Rows are points. To make a cloud, some directions were put in groups of two or more. Within a group, all points are equally far from the middle, so they leave a hole (a ring in 2 directions, a hollow ball in 3). The other directions are filled evenly. Then the cloud was stretched, turned, moved and blurred a little. How many holes are there, and how many directions does each take, smallest first?

Cloud (20 x 3):
[[-27  21  -4]
 [-19 -38  13]
 [-38  -6   0]
 [-48  -3 -50]
 [ 34  13 -60]
 [  7  34 -17]
 [ 50  -7 -26]
 [ 50  18  28]
 [-26 -42 -37]
 [-11 -46  -5]
 [ 58   0  20]
 [ 31  27  -6]
 [ 49  11  -2]
 [-28  19   3]
 [ 36 -47   6]
 [ 51   9   1]
 [ 14  30 -53]
 [ 42   3 -47]
 [-33   2  19]
 [-39  12 -25]]
Holes: 1 (2)

Cloud (48 x 6):
[[-25 -22  -7   0   0 -11]
 [ 10  41  -9  34 -23  37]
 [  4  23  37  42  -2  -7]
 [ 25 -20  28 -20 -36  11]
 [-19  32   7 -19  13  32]
 [ -6  22  15  46  -1 -11]
 [ 29  -9 -12  16  26  13]
 [-30 -14   1 -11  -9 -11]
 [ -1 -26  42  19  17  27]
 [-15 -27  29 -20   9  -3]
 [-17  -3  -7  35 -37  40]
 [-12  36  24 -18  14  30]
 [ 27  30  -6 -23 -29  16]
 [ 44  14  31  -1 -24  44]
 [ 18  19  41  32 -24 -10]
 [ -7  31  11 -11  20 -15]
 [-13  15  29  26  -9  60]
 [ 23 -29  31  20 -36  13]
 [ 16 -12 -13 -27 -21  35]
 [ 24  35  34  10 -38  33]
 [  8  24  17 -17 -13 -27]
 [ 14 -22  -1  31  21  35]
 [-14  30   2 -13 -32  -8]
 [ -8 -23  15  38  20  25]
 [ 11  43  -6 -13  15  20]
 [-10 -19 -10  22  26  23]
 [ 10 -29  -5  26  20   6]
 [ 28  -3 -16  -5 -28 -11]
 [-26  11 -13  23 -32   1]
 [-19  22 -21  19 -15  43]
 [ -4 -19   9 -25  27  22]
 [-11 -13 -13  21  22  36]
 [ 26  -8  13 -30   1  44]
 [-26 -12  35 -13 -22   0]
 [ 25  31  -5 -14  22  12]
 [ -7  33  40 -10  20  11]
 [-25  -2  47   6 -24   2]
 [ -8  -6  -1  34 -10  60]
 [ 28  -2  28 -22 -12 -20]
 [ 11  29  -8  -8 -32 -13]
 [ -8  29  37  -2 -42  23]
 [ 29  28  -9  24  20  16]
 [ -1 -35  23  36 -15   6]
 [  5  30  40  13 -44  14]
 [ -5 -19 -17 -17 -32  21]
 [-24  24   8 -15  24  20]
 [  1 -13 -18  22   0  53]
 [ 37  -3  41  25  11   2]]
Holes: 3 (2, 2, 2)

Cloud, 77 rows:
[[ 28 -18  39 -20   3 -13  23 -42]
 [ 12 -34  22   1 -39  18 -24 -42]
 [-23  -7 -20 -10  26  -3  34 -45]
 [ -8  32  34  -9  -8 -35  -2 -32]
 [ 24   6  37  49  21   4  13 -28]
 [-13  22 -24  32 -24  16 -10 -28]
 [ 18  33 -42  17  -9  12  21  -7]
 [-14  -9 -16  -6 -20  40  43  21]
 [-19 -21   7   9 -33  48  17 -46]
 [-10 -22  35 -16 -36 -38   0  20]
 [-15 -32  29   0  15  48  -7 -24]
 [ 26  15  48 -27   4   4   0  -6]
 [ 35 -25   6 -10  18  44  24 -27]
 [-42   2   0  -7  34   0  15  23]
 [  7 -27 -28   3 -43   0 -16   7]
 [-37  18  16 -13  21  34  -7 -35]
 [ 37 -13   6 -11  18  24  46   6]
 [ 23 -22 -28 -33  -8  -9   1  20]
 [ 29   9  21 -12 -28  14 -38  -2]
 [-36 -10  30 -13   4  36  -4 -32]
 [ 26  -4 -25 -40   7 -21 -15  27]
 [-21   2  15 -13  -3  43 -11  16]
 [ 21 -26   7 -31   5 -37  -4   1]
 [  9  43   5  45   8 -19 -29  14]
 [ 25  -5  42  -4 -45 -27   1  20]
 [ 29 -24  -2   9   6 -43 -23 -44]
 [-25  14 -10   1  -7  37 -14  32]
 [ 31   4 -18 -32 -24 -24 -33  15]
 [ -6  20  31 -16  40   8   5 -54]
 [  4 -10  28  25   6  15 -27  44]
 [ -6  22 -28  10  17 -44 -28 -11]
 [-25 -17 -22   2  21   3  45 -47]
 [-29  18   1  38  14  26 -37 -31]
 [ 26  46  26 -39 -11  -1 -38   7]
 [ -2 -27  45  17 -47 -19  10   9]
 [ 31  26  15  35  10   2 -42   0]
 [ 26 -48  36  37  24 -10   8 -16]
 [  6  31 -21 -17  -2  10  55 -11]
 [-22 -23 -21  32   4  40  11 -19]
 [ 23 -28  24  19  15 -36  -6  21]
 [-11  11  17 -15 -36  16 -43  24]
 [ 34 -29  -1  18 -10 -39 -16 -12]
 [ 35   1  -5 -28  -2  21   5 -59]
 [-14   7 -10  37 -41   1  -3 -55]
 [  3 -24  46 -16  -1   7  37  25]
 [ 16 -54  20  28  29   4  13   1]
 [-44  21  40   8   7 -42   2  26]
 [ 24  -7  -4  13 -50  11 -16  25]
 [ -3 -34 -22 -30   2   2  15  18]
 [  1  21 -32  -3  -4 -15 -40 -60]
 [-42  -5  15 -34   8  -9  20   2]
 [ 12  10  29  22  32 -45 -22  -6]
 [ 44   0   4  21 -43 -18  -9  -8]
 [-15 -12  -9  29   0  15 -19  40]
 [  2  21 -16  -7   8 -52 -13 -16]
 [-48  15  48 -10   7 -11 -27 -17]
 [ 24 -13  10 -17 -44   9 -19 -14]
 [-22  38  40   7   6  13   6 -22]
 [ 21 -25   9  34   2  15 -47  -2]
 [-13  18 -19  45   2   3  45  26]
 [-34 -31  -5  15   2 -37 -37   0]
 [ 10 -31  13 -10 -19 -44  25  40]
 [ 21  -2   0 -50   6 -34 -27   6]
 [-36  17 -31 -29  17   5  -1   9]
 [-37  -3  34   9  14  34 -27 -13]
 [-28   2   0  14  21 -37  28  -3]
 [-11 -27  42 -43   7   2 -22 -20]
 [ 47  17 -20  21  -1  17  19  41]
 [ 15  10 -47  15   6   4   6 -41]
 [-21 -39  23 -31   5 -11  19  -5]
 [-28 -20  12  29 -26 -43  24  30]
 [-27  11  14   0 -25 -50  44   0]
 [ 35  22  14  -8  18  34   6  21]
 [ 19  32  29 -18 -15 -36 -19 -18]
 [  1 -15  15  20  28   1 -40  49]
 [-33 -14   1  21  24  10  20  23]
 [ 40  15  -8  18 -33  -1 -12 -40]]
Holes: 2 (2, 4)

Cloud (101 x 9):
[[-27  -5 -12  12 -27 -18 -19  -3  24]
 [ -1  -5  18  23 -22  25  22  13  18]
 [-24 -13  35 -20  -5  -6  16 -32 -29]
 [-34  18 -51   2   6 -19  11 -50   1]
 [ 32  44  21 -24  14  14  -1  -1   6]
 [ 44  -9 -35  -7   6 -27 -24  -3 -35]
 [ 24  -2   0  -2  -2  40 -10 -20 -14]
 [  2 -15  48 -29  10 -27  24 -15  26]
 [ -4   2   5 -35  12 -39  13 -43  -1]
 [-31   4 -25 -13  26 -14  39  -2  11]
 [ 23 -10 -20   9   2 -21   6   9 -28]
 [ 10   8   2   7  39  25  45  17   9]
 [ -2   2  30  -2 -18  -9  13  35 -35]
 [-22   1   5  16  21 -28  26 -20 -29]
 [ 44   6   5   0 -21 -31  -3  -7  29]
 [-14  13 -29   2  17   2  25 -21  24]
 [-40   8 -12   5  -1 -34 -10   4  14]
 [ 25  -7  17 -13  11 -35  12  18  -4]
 [-27  -5  15   4 -40   3  49  -8  22]
 [  0  10   0   0  -6 -44  30  15 -10]
 [-17  27  20   3   3   9  27  -6 -34]
 [ 14 -12  27  23  20  31   9  -9   5]
 [ -3  39  13 -10 -22   7  16 -33 -11]
 [ -9  17 -24 -28  -8 -26  11 -26  11]
 [-38  29   9  23 -16 -23  19  22  20]
 [ 12 -15   3 -11  22   2  -2 -13  19]
 [ -2  14  -1  -6   1 -10 -21   9  -8]
 [ -9  31  14  -2   4 -48   1  19  17]
 [ 26  18 -46   8  16   2  -3   4  15]
 [ 14   6   4  13  14  -7  -3   1   1]
 [  5  10   7   8 -12  17 -15   9  31]
 [ -2 -18  14 -26  39 -30   2  14  24]
 [  7  -2   4  11   9  13  49  20  24]
 [ -2  -7  16  27  30  28  17 -21  17]
 [ 14  -4   5 -41 -14 -36  15 -21  -2]
 [ -5  16 -17 -30 -36  19   9  -9  31]
 [-14  22 -12 -32   8  -3  -3   5  20]
 [ 20 -20  18  20  -1 -24   9   1 -15]
 [-11  12 -23  41  35 -18  -2   0  29]
 [-43  20 -13 -12 -20  12  23   1  -2]
 [-11 -24  -5 -20   2 -14  52 -35 -18]
 [-15  19  11 -11  23  -4  25 -14 -34]
 [  6 -22 -16  15 -11 -13  22  27  23]
 [ 34   3 -16  22 -16 -19   3 -23 -37]
 [-24   2   4 -25   1   3  19 -40 -23]
 [-12   1   3  -2   4  -1 -19  26  -1]
 [ -3 -15   9  14  38 -26   3   8 -21]
 [ 33  16  12   8  22 -36  30  -3 -15]
 [ -8  -4 -44 -36  15 -23 -21   3  -6]
 [-25   1 -23 -15  27   3  13 -17  34]
 [ 11   1 -17 -45  -7 -43  -2  -8  -9]
 [ -5 -17  15  17  34   0  27  12 -21]
 [-19  22  44 -37   4   7  21 -25  23]
 [ 28  15 -27   3 -21   1 -15 -28  31]
 [ 60 -20  12  -9  -5  -8   8  -3  22]
 [-35  31  30  -4 -15 -16   3 -17 -27]
 [ 26   0  11  41   2   4 -24  24   8]
 [-26 -10 -15  -4 -18 -16  42   0  38]
 [  0  21  27  -3 -32 -37 -17   7 -16]
 [ 10  30   6  18 -26 -11  28  17 -10]
 [ 26   2 -21  -8  49  -1  17  13  -8]
 [ -4  18  -5  35 -27   3 -26 -22   6]
 [-11  10   2  -4 -30 -57 -17 -18   5]
 [-13   1   0 -39  18   0  -6  -7   9]
 [ 11   2  24 -32   5   9  10   6 -14]
 [-50  13   7   4 -31   6  17  27  -3]
 [ 20 -32   8  -1   7  -7  -3 -15   4]
 [ 15  -1 -21  -5  36  -5  19  -8  -2]
 [-25 -13 -29  -5  -9  35   8 -14  -4]
 [  4 -12  22  22 -18 -14  39 -21 -10]
 [  2 -29  16 -14 -13 -28  12   4  12]
 [-39  30 -12  11  16  -2 -24 -16 -13]
 [-42 -35 -29  -7 -46  -7  33 -25  -4]
 [-10  18  -7  -3   4  -4   4 -48 -12]
 [-24  -7 -39   2 -19 -18  16  -4  -9]
 [-31  30   8 -29  -1   6  18  29  18]
 [-18 -30   8  10   5 -29   9  13 -13]
 [-33  26 -16  22  -2  17  13   7 -16]
 [ -7  17  -9   9   3  25  36  10 -34]
 [  6  28  11   7  -9   2  14  -2   4]
 [-20  14   2 -23  -4  -3  21  12 -37]
 [  1 -10  -3  26  26 -17   2 -25  -9]
 [-24 -10  -9 -33 -21 -10  -2  35  33]
 [ 17   0 -12  20 -14 -24  -8  -8  10]
 [-32   5 -15 -29  -5  21   3  -8 -26]
 [ 11   8  26  26  -1 -36  24  19  -4]
 [-14  -9 -11  31  20 -16  -3  15  23]
 [ -8   0  25  -6  -6 -29 -18  21   3]
 [-20  -7 -25 -33 -14   1   4   1   5]
 [-14 -18  30  32 -33  -3  31 -11  18]
 [ 20  -1  -8  -1 -29 -30  15   2  27]
 [ 22 -26   3   9 -13  39   8   3   6]
 [  7  18 -32  -5  -2  34   7  16  18]
 [-15  19 -17   9 -42  12  -6 -40 -30]
 [  6  -8  18  33  -9 -21  29  -8 -27]
 [ 39  14  16 -15  29  -9  17 -19 -39]
 [ -8  14  10   8   0  13  42   1  -6]
 [  8   9  53  17 -22 -15   4   7 -37]
 [ 17   4  22   7 -30 -20  36  -8 -27]
 [ 40  10 -15 -12  26  29  -3  -6  -7]
 [ 15  -4 -12   4  30  12   1  -5  10]]
Holes: 0

Cloud (94 x 9):
[[ -1 -17 -23  15 -23  -6 -36 -11  42]
 [  0  30  13  33  -8   7  -8  19  12]
 [-15  20  -7 -42   4   1  30   1   0]
 [ -5  -7  13 -28  20 -20  30  36  20]
 [ 26 -19   4 -13  42 -13  10  -8  21]
 [ 32 -18  -8  25  23   5  26  -8   4]
 [ 10  35   3  21 -35   0  -3  14 -29]
 [-10  29  15 -17 -31  12  22 -15   1]
 [-24  12 -15 -32  -9  -8  -1  19  11]
 [ 12  -3 -17  -1   1 -20  18  47  12]
 [ 18  44  21 -23  12  -6  19   8  -9]
 [  8 -22  30  34  -3   9 -27  -4  31]
 [-18 -27  -1  -1   4  -1  25 -28 -32]
 [  4  18  44  26  14  -9   5   8   9]
 [ -3 -25   8  -3   2  19 -18  31   7]
 [ -1 -14   2 -28  35 -23  15   7  35]
 [ 38 -20  -5 -10  -5  -1   6  33 -13]
 [ 24  41  11  18 -21  29   0 -13 -22]
 [ 40   9  45   9 -18  10  -9   7  -7]
 [  0 -24  -5 -35   2  -3  49  10  -8]
 [ 24 -29  -1  26 -33 -30  10 -36   7]
 [ 15  16  17 -21   6 -24 -40   8  26]
 [ 17  33  10   2 -33  -4  32  -7  16]
 [-26   0 -11  30   6 -16  -3  22  18]
 [ -6  32   3  -3 -18 -38   9  28   1]
 [ -6 -23 -16  -4  30   4  42   8  16]
 [  4 -15  40  28 -24   4   7 -11 -10]
 [  0   4 -24  -1 -19   7  13  -3  41]
 [ 17 -12  19 -25 -34 -38 -24   4  19]
 [  8  18   8  30 -22 -16 -42 -44   6]
 [  3  11  12 -16  51  16   7 -14  20]
 [-15  13  -1  37 -15  -2  -5 -20 -31]
 [ 39  -3  13  27   5 -33  -2 -23 -12]
 [ 19 -28 -30  -4  -4  29  14 -17 -16]
 [-12 -48  -7  -9 -22 -22 -21 -20   4]
 [  3   7  23  43 -33 -21 -27 -20  24]
 [ 22  10  12   6 -19  -3  30 -42  15]
 [ 10 -31  10 -21 -39 -31  10   6  27]
 [ 16 -41 -32   1  18  13   0   1  15]
 [ -7 -17 -14  38 -11 -31  15  14 -14]
 [ 48 -24  -6   2 -20 -18   6 -24 -19]
 [ 21  -9  -1  15  11 -41 -23 -10  45]
 [ 21  -1   1  -5   8  14  41 -36 -13]
 [ -1  -4 -13  34 -51   4   6   5  13]
 [ 32   3  12  -3  39   8   4 -31   0]
 [  3  34 -27 -11   5 -24  -1  -4 -15]
 [ 18  17  38  -1 -37 -36 -22  -9  10]
 [ 24   9  13  42 -29  24 -19 -37  -5]
 [ 10   3  -7  34 -53 -28 -14  18   5]
 [  3 -24  18 -18  11  15 -37  -2  13]
 [ 21  12  11  18   8  14  39   2 -27]
 [ 22  13  -1 -32  10 -14  27   4 -33]
 [ 14  -7  -8  40  -1 -12 -48 -35  18]
 [  4   5  21   5  20 -13  -8 -45 -20]
 [ 18  26  20  -2 -35  34  -5 -16   9]
 [ 45  11 -10  -4 -38   4  21 -23  11]
 [ 14 -37 -16  -3  22   7  16   4  34]
 [ -2  -8  33 -12   2 -19  41  -9   3]
 [  8  21  18 -26 -12   5 -32 -22  -4]
 [-12  29  34 -24   8 -24  11   3 -10]
 [ 21  -8 -26  25 -47   4  -6 -41  14]
 [  4  -8 -47   9   4   0  30 -16 -17]
 [ 10  20   0  42 -18 -13 -29 -45   2]
 [ -3  -5  21  16  -7 -46  20 -23  -1]
 [ -4   5   4  29  22 -26  -4  29  20]
 [-17 -10  17  -7  20  -3  -2  14 -33]
 [ 28 -12 -17 -28  -5   2  36   8 -28]
 [ -8 -25  11  40  -7  15   7 -15  -8]
 [ 15   7  20  16 -30  13  -9  -5 -43]
 [ -4  -1 -25  -4   9  31  23 -34   9]
 [-22 -18  30   3   7 -20 -10   0  43]
 [ -5  -9 -12  14 -15   6 -35   1  45]
 [-11  -4   8  -2 -32 -19  19  45   7]
 [ 11 -39  -9  39   0 -28   8   5  14]
 [-14 -19 -21 -17 -24   7 -25   1  -8]
 [ 27 -17   9 -17 -40 -30  35  20  -6]
 [-25 -48   2   7  13 -13  19  -7  -1]
 [  2 -18 -31  -1 -40 -16 -11 -33 -24]
 [ -5  -5 -11  18 -18  10 -13  35  10]
 [ 20 -35 -28  19 -50  -4 -17   4  -2]
 [ -8  23   7  -9 -31 -12 -26  -6  28]
 [ -3   5   9 -49   3 -24  -7  10  -1]
 [-35  16 -19 -12  -5 -17  18  15  -7]
 [  2  10  -3 -35  31 -19  32  -6  -8]
 [-27 -39 -20   4   5 -19  -3 -25 -13]
 [ 18 -42   5   9  -2 -14  18  34   3]
 [  9  25  -3  10 -34 -30  -2 -31 -34]
 [ 16 -46 -20  30 -18   9 -21  -8  17]
 [ 22 -39   1  -1  20 -10 -24 -31  23]
 [ 23 -33   3  -9 -37 -31  -1  36  14]
 [-14 -19   1   9   1 -19 -28  -1  55]
 [ 20  -3 -38  11   9   3 -26   3  14]
 [ 20   4  16  27 -60 -13   9  14 -22]
 [ 18  -7 -12  -3   0   6  52  13 -28]]
Holes: 1 (9)
